Rows are points. Each copy is the shape, with its points in the same order, turned, moved and blurred by noise. Is it also mirrored, or only turned?

Shape (8 x 3)
[[ 19 -24  37]
 [ -8  -6  23]
 [ 68   7 -41]
 [  4  -6   9]
 [ -2 -40  30]
 [-16  26 -41]
 [-19  -8 -14]
 [-17  32  33]]
Copy 1 (8 x 3)
[[-29 -38   2]
 [  2 -21   4]
 [-54  50 -38]
 [ -5 -11  -8]
 [-13 -49 -13]
 [ 30  39 -23]
 [ 20  -4 -25]
 [ 14  -4  36]]
Copy 1 is: mirrored
Copy 2 (8 x 3)
[[ -6  15  17]
 [-15  13 -17]
 [ 66 -50  18]
 [  1  -4 -11]
 [-31   3   9]
 [ 30 -31 -61]
 [ -9 -27 -35]
 [ 12  33 -45]]
Copy 2 is: only turned
Copy 3 (8 x 3)
[[ 34  -7 -45]
 [  3 -24 -11]
 [ 24  70  31]
 [  8  -7 -13]
 [ -2 -10 -46]
 [-31   0  41]
 [-33 -16  10]
 [ 10 -49  13]]
Copy 3 is: only turned
Copy 4 (8 x 3)
[[-23 -47  38]
 [-12 -32   7]
 [ -7  42  73]
 [ -6 -19  20]
 [  6 -57  33]
 [ 17  34  -2]
 [ 18  -4   4]
 [-38 -17 -18]]
Copy 4 is: only turned

Shape (7 x 4)
[[ 22  41 -11   1]
 [ -3  -8 -36   0]
 [-51  37  16   9]
 [-59 -41  -2 -40]
 [ 10 -19 -50 -39]
 [  0  26 -37 -11]
 [  4 -38 -17 -10]]
Copy 1 (7 x 4)
[[  8  41  22   7]
 [-20   6 -15 -13]
 [-48  -6  46  42]
 [-42 -65  22 -24]
 [-10  -1  -6 -55]
 [-20  35  10 -14]
 [  5 -26 -19 -16]]
Copy 1 is: only turned
Copy 2 (7 x 4)
[[ -7  -6  10  38]
 [-22  10  10 -11]
 [-20  18 -48  34]
 [  0  71 -38 -45]
 [ -9  42  45 -19]
 [-23  18  17  16]
 [ 11   5   9 -35]]
Copy 2 is: mirrored

Shape (12 x 6)
[[ -3   1 -13  -4  -6  27]
 [  8  53   9  -6  -8  -6]
 [ 16 -12 -20 -42  14  -9]
 [ 13 -29   5  27  11  28]
 [ 16 -35 -20 -33 -14  37]
 [-79  16   2  17   5 -57]
 [ 11  26  54  -7  20 -43]
 [-80 -29  33  -2 -10 -46]
 [ 19   9 -10  20 -21 -10]
 [-11  -2  -3  37 -21 -10]
 [ 16  67  -5  -2  14  -6]
 [ 12  19  38  12  -6  29]]
Copy 1 (12 x 6)
[[ 16 -10 -31   3  12   9]
 [ -1  -8  -7  11 -44   3]
 [  7 -18  -5 -29  12  49]
 [-20   5 -12  -1  46 -14]
 [ 34 -22  -8 -14  47  19]
 [-31  36 -74 -55 -50  -3]
 [-42 -11  16 -38 -47   2]
 [-16  21 -66 -95 -19 -25]
 [  4  36   1   2  -4   5]
 [ -3  43 -30 -12   2  -9]
 [-16 -12 -10  35 -50  26]
 [ -9 -15  -1   8  -1 -33]]
Copy 1 is: only turned
Copy 2 (12 x 6)
[[ 11  15 -26  15 -19   6]
 [ -9  39  31   1 -13 -15]
 [ 45  12 -25 -11  16 -14]
 [ 14   4 -17  25   1  48]
 [ 35  35 -65  23  -3   4]
 [-47 -55  23 -13   9 -37]
 [-11  22  39 -19  52   5]
 [-63 -43 -17  -5  45 -21]
 [ 10   7  18  37   5   0]
 [-18 -11  10  56   7   5]
 [ 16  25  50 -14 -23  -3]
 [-20  45  13  23   5  35]]
Copy 2 is: mirrored
Copy 3 (12 x 6)
[[-17  34   2  -2 -22  11]
 [  5  47   4 -17  39   9]
 [ -2   7  35  29  -3  32]
 [  4   8 -29  -8 -42  16]
 [ -3  27  25  27 -52   7]
 [-57 -34  15 -54  50  -6]
 [ 44  -5   9 -38  45  22]
 [-31 -52  38 -58   8 -24]
 [ -1  18 -22  11  11 -10]
 [-19   3 -28 -12   4 -19]
 [ -1  53  -6  -9  48  33]
 [ 26  41 -13 -37 -12   6]]
Copy 3 is: mirrored

Shape (13 x 8)
[[ 11   1 -16 -24 -48   1   4  36]
 [  9  -5  34  32   7  18  45  38]
 [  2  21  33  53   1  37  -5  19]
 [  5  -9 -26  27 -16  26   4   0]
 [ 15  24 -20   0 -20 -68  -3   7]
 [ -6  43  13  38 -28  -4  41 -23]
 [-11  44  19  48  38   3  -9  40]
 [  0  -1 -19 -31 -30  41  -1  11]
 [ 17  51  51  34  -4 -77 -46  35]
 [  8 -14  27 -20   8  26  -7  27]
 [ 16 -22  -3   0 -37   8   2  20]
 [ 72 -20 -14 -41 -20  17  26  11]
 [ 17 -37  -9 -38 -33  -5  18 -11]]
Copy 1 (13 x 8)
[[  9  31  23 -24  47 -15 -15  33]
 [-64  10  -6 -11  -3 -18 -13 -10]
 [-50 -23 -35 -36  12 -23 -11 -15]
 [-12 -10  15 -35   3   9 -24  10]
 [ 44  58  -1 -14   8  -9 -18 -27]
 [-12 -10  11  -9  20 -29 -44 -54]
 [-43  16 -48 -30  11  10  22 -43]
 [  3 -15  30 -14  44  -2  -3  35]
 [ 17  63 -93 -25  15 -34   1 -35]
 [-12  -6 -12   0  14 -14  23  28]
 [ -5  12   8 -19  14 -12 -19  39]
 [  3  24  56 -25  -2 -60  13  46]
 [ 24  10  41  13  -6 -22 -16  42]]
Copy 1 is: mirrored
Copy 2 (13 x 8)
[[-36  39  34  12  13  20  -1 -27]
 [-41  14   4 -48 -31 -26   6 -15]
 [-20  11 -39 -33 -15 -15 -24 -21]
 [ 23  24   5 -15  12  -8   3 -35]
 [-27 -43  37  15  23  29   0 -45]
 [-24 -22   3  -8  25 -58 -20 -21]
 [-37 -27 -54 -17 -28  -2   4 -26]
 [ -5  52  15   9  25  12   2   7]
 [-63 -74 -14  -1 -19  44 -57 -55]
 [-22  26   3 -24 -18  25 -11  19]
 [ -9  33  35 -10   0  14 -16 -24]
 [-29  46  56 -58  44  34   4  -6]
 [ -3  26  73 -10  23  15  -8  10]]
Copy 2 is: only turned
Copy 3 (13 x 8)
[[ -2 -32 -41 -34  27   8  20   3]
 [ 23 -41 -16 -13 -20 -57 -24  26]
 [ 34 -19   4   8  13 -73  -5  -6]
 [-18   0  -1 -25  30 -43   0  10]
 [ -3   9 -16 -44 -35   4  59  -9]
 [-14   7 -44 -15 -24 -76  13 -22]
 [ 69  11  14 -10 -16 -54  -2  -9]
 [-15 -18 -29 -17  45   2 -16 -12]
 [ 67 -11   4   2 -52 -19  89 -24]
 [ 14 -38  -1  11   8   0 -22   2]
 [-16 -35 -18 -17  22 -13  17  18]
 [-41 -73  -4 -52   7  10 -11 -11]
 [-55 -32 -26 -14   2  17   4  11]]
Copy 3 is: mirrored

Shape (13 x 9)
[[ -1 -12  14  20 -31  10 -57 -32  29]
 [ -7  28  66 -20 -45  22 -44 -45 -13]
 [  5 -48  -2  -7  22 -23  13  30 -48]
 [ -8 -16   3 -14   7 -51 -24  13 -54]
 [ 18   5  17  41  29  -4   0   1   0]
 [ -2 -43  11  45  11 -30  23  -8 -26]
 [ 22 -13  38   5 -15  -8 -27  18  27]
 [ 20  40  14  24 -31  10 -24  -9  43]
 [ 47   9  16  -3  22   0 -23 -31  43]
 [ 15 -27  -8  21  16   8  10   8 -40]
 [ 34  -7 -10  15  -5   0  22 -14  14]
 [-63  16  59 -41 -45 -15   4 -30 -59]
 [-32 -19  -4  -5  19   5  12  11 -10]]
Copy 1 (13 x 9)
[[ 10   2 -29 -81   0 -16   3  -4  13]
 [ 59  33  -2 -65   2  -9  62 -21  25]
 [ -1  14 -11  47  20 -37 -12 -23 -38]
 [ 24  34 -43  32  25 -27  -9 -39  -2]
 [  1   1 -22  -1 -12  31   2   8 -24]
 [ 12 -18 -43  26 -19 -25  -1   9 -36]
 [ -6  43  -9 -37   5 -11   2  24  -3]
 [  6   5  -7 -57   7  30  12  31  37]
 [ 29  16   0 -57  21  35 -20  21 -26]
 [ -7 -18 -11  21  15  -8  10 -18 -35]
 [ 13 -23   1 -10  22   5  -7  30 -14]
 [ 87  30   2  12 -20 -52  54 -43  40]
 [  8  -3  15  15 -17 -18 -18 -27  -6]]
Copy 1 is: only turned
Copy 2 (13 x 9)
[[ 10  48  30  -2  42  -4  -7 -34  -8]
 [-12  34  12  -4  60  25 -57  11 -53]
 [ 30   0   6  14 -37   8  10  60  28]
 [ 37  17   4 -35 -16  12  -6  57  17]
 [ -6   2  15  16  31  -2  43  34  12]
 [  9  35   5  17 -17  23  51  41  15]
 [ 48  10  10  23  41  -7   5   5 -10]
 [  6 -17  29   0  61   4  15 -34 -25]
 [  7  -1  10  25  70   8   2 -11  38]
 [ -3  -1  34  20 -20   6  19  44  21]
 [  5 -15  22  29  15  28  28  -8  24]
 [-16  30 -40 -30 -11  44 -51  45 -67]
 [ -9  -3 -16   7 -29 -16   2  22  10]]
Copy 2 is: only turned
Copy 3 (13 x 9)
[[ 11  -6 -33 -12 -58  -4 -35  10 -21]
 [ 70   9 -10  11 -23 -10 -10 -11 -68]
 [-62 -29  12   6  35 -19  13 -33 -14]
 [-47 -22  -3   0  24  -7  38   7 -47]
 [-14 -22  14 -36   6  33 -30 -21  -7]
 [-50 -39  46   1 -10  10 -10 -21  -7]
 [-18  16 -20  -6  -5   2 -49  -9 -34]
 [ 29  29  -8 -43 -22   8 -47  16 -12]
 [ 20 -23 -25 -13  13  22 -66  21  -5]
 [-32 -38  14 -25  16 -14  -5 -37  -5]
 [ -9 -10  17 -20   9 -11 -41   7  18]
 [ 38  18  29  48  -6 -11  59 -23 -60]
 [-22  -5  -6   6   8   7  19 -33  19]]
Copy 3 is: only turned
Copy 4 (13 x 9)
[[ 17   9  11 -52  24  36  -8   5  49]
 [ 53   9  22 -23  44   5  59  36  29]
 [ -9 -21   4 -18  -8 -31 -18  -4 -64]
 [ 10  14 -18 -22  17 -36  -7  12 -54]
 [-29 -29  18 -14  16 -20 -29  39  13]
 [-18 -40 -16 -29 -12 -50 -25   1  -1]
 [ 11  19  35 -37 -12  -3 -19  41  13]
 [ 11  25  46  -8  24   2 -18  28  63]
 [ 22 -14  16   8   6  34 -32  64  31]
 [-17 -46  21 -10  17 -22 -23   2 -27]
 [  7 -22  29   9   2 -18 -44   2  13]
 [ 37  17 -11  -4  20 -48  95   0  -3]
 [-22 -11  12   7  -9  -2  12  -7 -19]]
Copy 4 is: only turned

Shape (14 x 11)
[[-35 -37 -31  -9 -35  43 -19  17  23  18   4]
 [-34  -9 -49 -43 -35  19   2  12  11   1 -19]
 [ 55   9  10  35 -38   4  19 -33 -22  -7  22]
 [ 17  18   4 -38   9  11 -19  -1  24  55   6]
 [ 34  -6  28  23 -13  12  42 -26  31 -33  -1]
 [ 12  14  20  10 -27  31  35 -33  -1   5 -32]
 [ 32  -6  31  20   0   3  -3 -47 -11  -6 -21]
 [-25  24   7   1   3  20 -11  28  -7  28  21]
 [ 33 -21  -4   5  13   6  34 -33 -11 -46 -14]
 [ -1  11 -17  11  -1  -4 -22   9  26  14 -22]
 [  2  24 -14 -17 -11  37 -36   8  23 -19  -5]
 [ 21  33 -26   8  35  37 -13   0  24  47 -10]
 [-10 -31 -18 -27 -35  60  -8  52   7   1 -27]
 [ 51   1  23  27 -27 -18  34 -14  -9 -12 -15]]
Copy 1 (14 x 11)
[[-15  -4 -35 -36   7 -36 -71   1 -18 -27  -5]
 [  0 -45 -40 -35  24 -22 -45  -1 -21   7 -20]
 [-18  35  -7 -12 -13  65   4 -30  20 -13  19]
 [ 20 -11   0 -32 -46 -12 -27   7 -37  20  40]
 [-48  18  19  -3  17  49 -18  14  24  16  29]
 [-47 -12  28 -37   1  33  -4 -16  -1   1   6]
 [-35   3  14 -11 -32  20  15  -9  36  -3  24]
 [ 13  -2   5   0 -28   0 -31  11 -48 -29  -4]
 [-14   0   7 -11  13  32   2  19  57  12  -1]
 [ -8 -32 -17  -9  -8  -8 -18  15 -16 -22  38]
 [ -5 -44 -20  -1 -26  15 -63   5  -4  -9  13]
 [ 22 -30  11 -48 -38  15 -26  33 -24 -28  45]
 [  6 -30   3 -23  27 -33 -85 -25  -5 -20  -7]
 [-22  15  13   4  17  40  18 -26  18   3  33]]
Copy 1 is: mirrored
Copy 2 (14 x 11)
[[  1  29  17  40 -15 -35 -64  16  14  37   8]
 [-30  -1  -3  46 -41 -13 -54  11   3   7   6]
 [ -2 -20  57 -12  45  36  20  20   1  22  10]
 [ 15  11  -2  39   1  37 -29 -42  31  40  27]
 [ 37 -28  49   7  12  31  13  35 -14   9 -30]
 [  4 -41  19  16   8  41  -8  46  28  39  -9]
 [  6  -4  18 -19  22  50  17  25  -1  45 -19]
 [  8   7  16   5   1 -18 -23 -31  59  15   5]
 [  3 -31  10 -15  20  31  -3  25 -47   5 -33]
 [ -8   6   3  42  -3  -5   2 -19   9  43 -21]
 [-11  -4  33  15 -39   3 -33 -37   4  40  -6]
 [ 20 -29  -3  40  15   2 -13 -47  23  75   3]
 [-24   4  29  36  -9 -12 -95   1  10  28 -24]
 [ -3 -15  44  12  51  46  19  27   3  11 -26]]
Copy 2 is: only turned
Copy 3 (14 x 11)
[[  0 -50  38  30 -11   3   0 -74 -46   8 -23]
 [ -8 -60  10  21 -35  27  11 -41 -39  20  -5]
 [  9 -32  28   7   2 -63 -11  32  23  38 -53]
 [ -2 -24   5  48  18   8  -5  -2 -13 -40 -21]
 [-28 -37 -29 -12   2 -67 -20   1   0  27 -43]
 [ -1 -25   2  10 -37 -40 -39  12 -21  10 -42]
 [ 27   4 -17   9   0 -38 -27  17   3  28 -35]
 [ -6 -22  43  15   1  -9 -12 -30   6 -34  14]
 [-10  -7 -32   2 -18 -50   3   4   4  60 -15]
 [ -9 -19  15  -1  21  17 -20 -17 -30   7  -6]
 [  0 -58  -3  31  17  -2 -31 -27 -16  11  18]
 [-29   4  21  55  27   6 -40  -4 -25  -8  -6]
 [  4 -64  29  26 -14 -23   2 -48 -76  11  19]
 [ -1 -17   9 -19  -1 -55  -6  40  -1  24 -39]]
Copy 3 is: only turned
